Every row gives one point. Any point is a mix of the corners, with weights that add up to 1. It lies inside the corners' shape when no weight is negative. Is each point inside? If not, which corners have a negative weight?
(in the rows, 128 means zero)

Corners:
(1): [ 87 138 213]
(2): [ 83 129 137]
(3): [212 100 131]
(4): [117 182  89]
Points:
[105 152 160] -> inside
[155 144 114] -> inside
[118 169 110] -> inside
[175 116 131] -> inside

Corners:
(1): [161 113  62 111  67  84 164 134 160]
(2): [112 156 149 123 176  97 161 126 246]
(3): [116 162 112 108 166 178 132 174 109]
(4): [148 114 102  93  47 151 182 144 184]
(5): [117 148 139 157 169 173 101 121 137]
(6): [166 165 123 114  10  84 205 125 128]
(7): [125 112 158 172 173 158 139 184 145]
(8): [ 81 135 127 120 131 167  82 194 126]
(9): [142 125 170 122 203 162  77 152 148]
(10): [110  98 116  68  51 118 204 127 130]
Points:
[113 128 115 107 132 143 128 152 169] -> outside (6, 7)
[124 141 117 104 111 134 147 133 159] -> outside (7)
[131 125 143 131 127 128 147 144 171] -> outside (3)
[126 129 158 144 155 148 153 156 159] -> outside (1, 8)
[120 144 137 121 148 123 151 136 196] -> inside
[115 171 106 106  72  83 177 110 150] -> outside (4, 7, 9)
[132 144 142 154 249 176  95 164 187] -> outside (6, 8, 10)

Corners:
(1): [146 140 151 115  66  98 184  99  95 125 163 146 166 168 186 172  92 169
 161 163]
(2): [147 196 115 130 194  94 164 172  50  31  69 118 173 100 179 127 128  89
  66 122]
(3): [ 61  76 111 101 144 122  87 177 115 121 101 157  39  86 129 111 169 131
  85  85]
(4): [108 147  78 102  86 128  83 152 114  44 105 153  74  77  69 131 140 168
 118 168]
(5): [111  90 179 190  61  73 168 127 117 121 171  90 158 161 183 120 170  99
 104 181]
(6): [155 158 123 108  96 138  79  71  22  45 141 143 160 106 166 104 134 127
 128  98]
(7): [119 109 154 187 123 132 140 196 174 157  90  70 126 172 185 128  86   9
  85 142]
(8): [157 102  91 177 167  91 139 181  73  53 107 191 143 157  96 101 108 109
 128  34]
(9): [171 125 130 165 164 185 110  67  71  64  90 144  92 196 192 131 157 127
 142 143]
(10): [ 58 149 184  94  91 196  79 119  64 121  85 158 141  75  88 158 126 193
 138 142]
(11): [ 86 120 138  97 176 116 120  85 177 115 184 153 157  91 100 205 141 118
 146 123]
(12): [177 163 192 221  83 167 189 212  99 172 170 127 114 165 171 120 165  61
 124 111]
(13): [ 82 113 123 129 175 152 166 143 163 172 154  67 110 131 201 128 173  91
 106 118]
(14): [104  71 138  74 159 173 111 176 191 141 111 147 104 138 122 167 132  91
 169 177]
(15): [119 115 163 117 108 131  98  80 160  70 144  83 110  79  69  60 148 176
  30 168]
(16): [174 150 157 122 148 122  60 111  85 143  53 207 182 127  83 154  92 145
 127 122]
(17): [ 77 170 155 121 103  68 138 120  97 104 109 155 147 135  99  70 122 140
 123 166]
(18): [152 110 144 162 183  63 154 155 108  71  83 124 125  19  92 135 111 115
  98 189]
(19): [125 134 118  99 212 165 161 107 110 165 177 153  89 131 112 157 144 147
 116 199]
(20): [120 107 119  62 128 160 190 147 183 178 133 178 170  78 138 224 139 120
 120 173]
(21): [120 171 178  89 164  95 150 166 137 174  48  21 131 135 131 140 146  19
  65  76]
Points:
[147 139 149 141 123 139 142 141 106 112 128 137 143 126 136 150 131 110
 121 145] -> outside (3, 13, 17)
[104 100 133 129 122 126 136 113 127 111 142 107 116 119 149 139 146 127
 104 140] -> outside (2, 12, 14, 16, 17)
[122 125 135 119 157 134 141 128 120 126 138 137 118 117 123 145 138 126
 115 163] -> inside
[141 124 138 132 145 117 136 142 121 110 120 125 125 113 139 140 149 104
 108 119] -> outside (7, 10, 17, 19)
[128 130 136 131 149 119 126 134 113 110 121 127 122 130 136 123 136 108
 109 131] -> outside (10, 20)
[106 140 142 119 135 124 152 162 122 124 112 132 117 114 139 154 139 106
 112 159] -> outside (6, 8, 13, 15, 16)
